Each row is a point. The window is the flat piece filled in between its corners: a triangle in 3 columns, a solid with four corners in 4, and so on. A path goes straight from each point to the next, and from the last back to the first. After which points does the path pass through the window?
(in the rows, 128 means zero)

Window (4 x 4):
[[ 77 150 123 129]
 [129 136 162 138]
 [166 134 176  78]
 [142 126 132  97]]
Path:
(1): [129 171 126 120]
(2): [103 155 130 130]
(3): [ 92 113 159 123]
(4): [138 122 161  87]
(5): [166 153 155  76]
(6): [123 140 124 135]
(7): [ 96 123 166 103]
(8): [129  96 129 101]
(9): [113 183 126  95]
(10): [125 157 126 100]
(11): [128 110 139 110]
(12): [141 100 147  87]
(13): [181 156 182  98]
(14): [130 175 145 123]
(15): [138 120 164  99]
(16): [ 45 119 134 127]
Through the window after points: 2, 10, 14, 16

Window (8 x 8):
[[116 197 159 111 126 117 143 140]
 [108  82  77 140 156 149 128 191]
 [128 148 182 147 112 117 112  95]
 [ 97 162 114  93 100  59 115 109]
 [143 116  93 179  84 142 140  94]
 [134 150  93  77 200 107 125 163]
 [135 122 141 101 103 146 107 128]
 [132  88 101 112 160 132 166 160]]
Path:
(1): [121 125 112 117 135 143 142 115]
(2): [132 110 101 123 112 120 125 162]
(3): [178 175 147 116 123 134 122 200]
(4): [ 69 111 115 116 129 125 133  90]
(5): [116 154 142 102 124 125 133 114]
(6): [151 159 129 114 126  89 109 171]
(7): [126 142 115 115 134  82 123 161]
(8): [105 108 123  92 110 164 153  81]
(9): [ 71 192 112  98 139 117 113 102]
(10): [146 173 171 121 120 116 155 161]
(11): [143 147 139 111 131  91 105 145]
(12): [ 96 163 106  99 128 109 126 110]
Through the window after points: 3, 7, 9

Window (9 x 9):
[[122  99 122 141 104 132 105  92 116]
 [155 121 158  77 156 103  80 102 143]
 [102 137 118 130 130 126  61 150 171]
 [113 156 145 113 180 134  94 101 127]
 [114  98 106 104 154 123 114 144 141]
 [ 89 146 127  87 129  74 134 113 129]
 [ 86 126 175  75 131 115 121 126 108]
 [ 98 103 111 224  86  83 146 198 113]
 [127 117 127 190  75 132 176 154 139]]
Path:
(1): [119 126 143 107 121 114 130 130 106]
(2): [113 149 125  99 110 122 109 141 111]
(3): [104  57 149 151 136 110 121  65 139]
(4): [120 104 159 156 135 108  83  84 160]
(5): [103 128 132  87 118 114 131 141 101]
(6): [148 128 107 128  96 111 141 158  95]
(7): [ 99 107 154 133 163 105  84 116 162]
(8): [100 112 156 126 131 105 117 125 138]
Through the window after points: 2, 4, 6

Window (12 x 12):
[[168 122  90 140 105 173  75 165  85 157 130 120]
 [ 55 149 147 118 155 132  96 131 121  97  87 175]
 [120  79 114  65 139 141 173  80 141  99 123 165]
 [121 113 113 102 130 121 131 110 144  95 152  76]
 [136 181  75 118 133 146 148 115 138 158 159  87]
 [122 119  64 171 116 158 176 141 148 119 129 159]
 [139 211 132 141 123 148 133 140  70 114 152 102]
 [140 139 168 142 102 179 150 193 154 101 105 126]
 [ 71 161 120 116 142  75 119 130 144 131 179 146]
 [104 135 148 117 180  92 110  60 141 119 138 150]
 [105  93 138 129 100 163  71  60 110 159 125 130]
 [127  91 142  99 162 142 152 135  53 140  98 119]]
Path:
(1): [151 111 130 104 125  67 143 106 103 122 102 124]
(2): [ 84 122 133 124 179 196 128 124 102 133 142 133]
(3): [104 143 128 101 176 176 138 125 143 105 191 116]
(4): [128 138 110 128 121  99 116  92 120 145 103 129]
(5): [118 131 108 117  88 125 137 155 149 109  74 112]
(6): [123 119 139 119 164 181 132  96  81 137 191 142]
(7): [120  97 120 139 127 168 133 127 136 121 171 138]
(8): [107 169  82 140 105 113 128  92 107 147  58 141]
(9): [147 144 105 124 110 126 151 151 129 136 101 128]
(10): [100 134 135 128 164 153 116 125 120  92 173 116]
(11): [109 158 129 131 147 153 123 124 105 124 162 110]
(12): [124 149 109 129 119 119 121 134 126 130 120 127]
(13): [137 141 106 126  93  92 154 125 122 119 107 140]
(14): [105 139 140 120 185 194 134 165 129 105 156 110]
(15): [108  88 120  99 175 153 147 103 127 113 191 154]
(16): [105 133 120 119 105 110 115 120 137 133  82 128]
Through the window after points: 1, 3, 7

Window (14 x 14):
[[121 111 110 141 141 124 101 115 124 161 125 105 137 129]
 [121 153  93 131  75 102 180 157 159  81 144 143 168 158]
 [128 122 122 120 119 112 160 117 122 140 134 169  86 176]
 [110 117 132 110  72 120 112 101 144 135 129 130 117 136]
 [ 96 101 105 123 120 131 128 112 135  93 136 146 113 158]
 [199 148 108 127 121 137  94  76 109 121  52  54  94 137]
 [108 129 132 103 169 135 105  96 152 139 131 137 130 190]
 [158  88  83  52 134 123  94 108 128 156 139 129 136 188]
 [174 107 161 157  96  82 142  66 101  77 157  89 193 129]
 [ 74 132 102 117  92 166 130 105 122 134 132 155 134 158]
 [107  99 145 127 129 158 139 133 123 127 124 103 133 147]
 [160 117 119  91 155 136 180  95 141 107 130 140  99 121]
 [101 157  93  99  92 171  75 157 107 140 177  59 120  97]
 [ 96 106 120  81 129  91 133 118 102 147 135 125 131 148]]
Path:
(1): [129 133 116  84 138 146 112 133 112 123 130 129 121 132]
(2): [152 138 122 114 160 138  99 140 129 126 103 144 148 129]
(3): [120 102 111 103  72 100 177  53 124 120 162 106  87 163]
(4): [116  98  98 103 105 116 166  88 118 203 169  81 118 150]
(5): [126 151 117 116 104 139 102 159 129  52 116 147 136 127]
(6): [123 117 143 102 105 131 127 154  99 118 124 162 128 128]
(7): [110 128  83 129 106 122 138  80 170 118 142  98 137 176]
(8): [112 120 101 143  86 125 157  90 155 129 171  76 116 129]
Through the window after points: 6, 8

Window (14 x 14):
[[134  77 111  95  91 102 122 165 129 145  85 180 127 168]
 [152 124 133  87  74 123 136  64 131 140 136  90 137 134]
 [107 138  88 200  98 165 111 148 138  85 100 173 142  81]
 [112 118  84 100 117 145 150  75 168 163 126  92 113 124]
 [100 140 113 130  62 136  83 171 165 143 110 160 131 153]
 [127 123 146  96 148 108 116 109 181 152 138 106 154 136]
 [157 136 131 134 102 148 152  96 159 179 132 145 140 144]
 [135 115 110 126  75 102 138 155 120 184 100 106 164 152]
 [143 107 128  77 137 144 118  86 122 196 183 101 128 120]
 [ 78 157 134 154 127 137 129  96 119 132 110 147  97 104]
 [160 141 141  80 128 161 124  97 139 172 101  83 114 117]
 [117  65 172  92  88 128 139 158 167 162 123 100 111 152]
 [115 155  94 181  82 101 116 150 180 112 112 162  85  63]
 [119 118  88 205 116 117  91 144 141 101 111 151  72 146]]
Path:
(1): [114  94 109 125 131 125 111 100 185 188 111 113 159  90]
(2): [143 151 139  95 100 124 140 116 133 113 140 117 105 169]
(3): [140 156  83 141 123 111 151 166 158  85 154 184 150  98]
(4): [104 123 129 158  74 120 102 118 164 161  89 116  74  99]
(5): [112 102 163 171  97 142  83 111 174 159  48 129 129 120]
(6): [120 146  93 110 112 120 154 139 129 117 158 133 115 127]
(7): [108 156 128 129  97 132 137 138 124 133 125 132 108 122]
(8): [104 114 119 145 119 136  93  87 161 153 101 146 121 122]
(9): [124 110 123 130  86 130 113 107 145 143 106 144 124 119]
(10): [148 142  98 110 104 135 164 187 126 147 126 133 120 172]
(11): [117 115 104 127 108 127 136 145 137 139 128 122 103 128]
(12): [136 129 131 130  80 133 106  96 153 176 105 135 147 125]
Through the window after points: 1, 3, 7

Window (14 x 14):
[[146 143 145  86 172 165 120 164 115 163 127 128  64 164]
 [114 190 162 165 138 126 127 131 143 140 110 153 100 102]
 [148 109 161 115 113 175 108 161 133 172 114  78  95 158]
 [ 67 125 104 184 132 143 122  97 124 115 145 176 135  91]
 [171 103 157 103 158 164 120 114 127 130 103 103 126 142]
 [158 102 114 114 141 131 128 125 179 141 163 127 151 180]
 [ 94 125 154 170 137  82 106 122 110 131 147 169 111  85]
 [ 61 112 156 145 101 118 165 127  92 105 102 147 168 121]
 [132 171 124 159 139 123 147 128  94 141 155 124  91  92]
 [144 100 146 101 155 154 157 144 152 186 115 115 105 122]
 [ 77 146 188 183 138 129 154 101 118 117 160 150  93 103]
 [126 151 148 168 153 122 135 108 104 178 106 130  67 147]
 [144 107 117 103 144 133 132 139 163 125 113  96  71 148]
 [ 53 126 157 109  96 120 131  73 115 130 126 130 161 107]]
Path:
(1): [113 130 147 156 112 110 133 111 131 128 148 183  90 123]
(2): [ 93 124 154 151 180 103  99 142 100 144 123  91 134  75]
(3): [107 162 149 134 144 117 126 148 140 144 123  80 106 154]
(4): [147  91 168 134 137 163 148  96 106 144 128 186  96  97]
(5): [136 141 143 156 106 142 152 133 120 129 136 153  99 113]
(6): [ 98 151 142 133 198 113 116 104 103 153 149  83 104 113]
(7): [ 64 104 157 194 179 114 135 132  85 172 113 112 165  86]
(8): [115 141 138 124 104 131 135 111 133 114 130 160  98 133]
(9): [143 109 119 101 122 137 158 142 120 111 150 181  84 147]
(10): [118 117 155 141 149 140 120 117 138 170 118  86 126 132]
(11): [ 72 130 116  98 184 128 153 146 162 160 140  72 111 146]
(12): [146 133 176 174 105 147 119 108  83 128 114 180  89  94]
Through the window after points: 1, 5, 7

Window (14 x 14):
[[111  97  93 116 160  90 127 146  97 136  80 163  98 140]
 [ 77 161 127  80 139 125 135 135 118 114 101 152 100  98]
 [126  92 105 100 106 188 147 115 142 102  99 126 116 205]
 [ 67  67 119 115 181  75 135 150 122 133 111 154 164  87]
 [120 115  58 149 140 124 148  81 101 119 126 178 112 136]
 [ 96 121 144 139  92 109  62 150 182 177  96 173 137 105]
 [ 96  97  92  89 144 128 139 148 133 121 166 165  98 197]
 [140 127 152 148 109  74  82  77 136 123 105 130 123  84]
 [ 81 110 125 180 121 123 126 132  91 107 170 172 121 179]
 [102  87 120 123 182 124  98 126 118 178 113 121 158 109]
 [ 93 136 135 135  93 118 151 179 103 153 148 160 113  93]
 [150 122 172 138 181 142 125 136 137 128 145 165 121 138]
 [161 130 109 114 148 142 103  93  82  71 121 134 153  88]
 [ 99 133  96 153 115 123 139 171 136 110 112 102 133 130]]
Path:
(1): [153 126 104 112 135  90 175 111  86 143  59 150 163 158]
(2): [ 56  94 112 140 128 141  80 149 143 109 171 145  96  94]
(3): [ 96 101 108 133 156 134 123 126 128 125 117 126  90 108]
(4): [132 143 116 134 101 117 127 125 109 116 125 176 152 171]
(5): [119 131 131 145 113  97 134 114  47 142  91 163 166 151]
(6): [112 110 111 121 143 144 113 134 170 103 157 137 103 109]
(7): [103  47 134 150 167 143  90 146  99 107 120 132 107 126]
(8): [116 171 113 101 110 104 136 105 146 146 112 155 143 121]
(9): [132 144 120 102 136 115 178  77 131 134 113 157 149 171]
(10): [104 103 126 136 144 146  88 169 113 110 126 145  98  96]
(11): [116  74 126 159 167 114  93 142 126 137 135 129  92  93]
(12): [ 99 143 110  92 136 122 153 108 118 135 102 177 180 152]
(13): [120 137 112 104 130  99 140 136 118 174  95 162 162 127]
(14): [ 94 102 125 135 143 123 113 147 128 113 130 130 122 122]
(15): [109  71 103  96 157 163  73 112 130 115 133 135 114 112]
(16): [111 159 122 162 112 100 182 147 117 130 124 156 138 163]
Through the window after points: 7, 9, 11

Window (14 x 14):
[[139 145 114 167 150  80 117 127 114 130 165  41 162  84]
 [167  84 119  96 124 167 131 153 185  89 141  89 113 146]
 [132  96 118 135 149 115  98 142 107 126 112 184 126  88]
 [112 122 154 130 134 130  92  93 144 146 127 113 132 129]
 [118 126 118 146 159 136 154 131 181  85 136 117  97 108]
 [105  68 148  98 196  87 140 140 148 141 147 134 104  96]
 [138 151  93  87  82 175 138 158 133 153 158 154  89 149]
 [187 157 151  91 157 143 130 172 181 108 120 185  90 108]
 [127 109 155 157 146 125 136 157 118 116 173 150  96 102]
 [151 195 106 148 154 122 124 183 143 139 174 139 134 164]
 [121 154 105 170  94  68  83 176  86 170 143 200  78 117]
 [168 131 143 104 139 111 133 123 126  91 111 140 122 134]
 [ 79 134 166  87 142 154 100 160 119 139 118  63 138 152]
 [111 122 148 115  99 106 127 132 142 165 103 129 169 126]]
Path:
(1): [126 145 120 119 153  93 107 144 109 108 183 159 138 112]
(2): [132 112 146 125 138 135 141 143 163 154  93 117 101 115]
(3): [156  72 153 159 173 124 122 134 149 170  85 141 126 135]
(4): [ 99 132 132  94 131 117 123 141 130 102 163 109 110 100]
(5): [ 81 128 132  92 125 114 101 148 142 112 140 155 149 107]
(6): [172 126 115 162 125 121 127 153 106 158 135 152  80 125]
(7): [120 117 152 163 146 135 132 138 127 168 115 127  89 114]
(8): [132 125 138 105 139 118 121 174 127  67 202 146 132 116]
Through the window after points: 5, 7
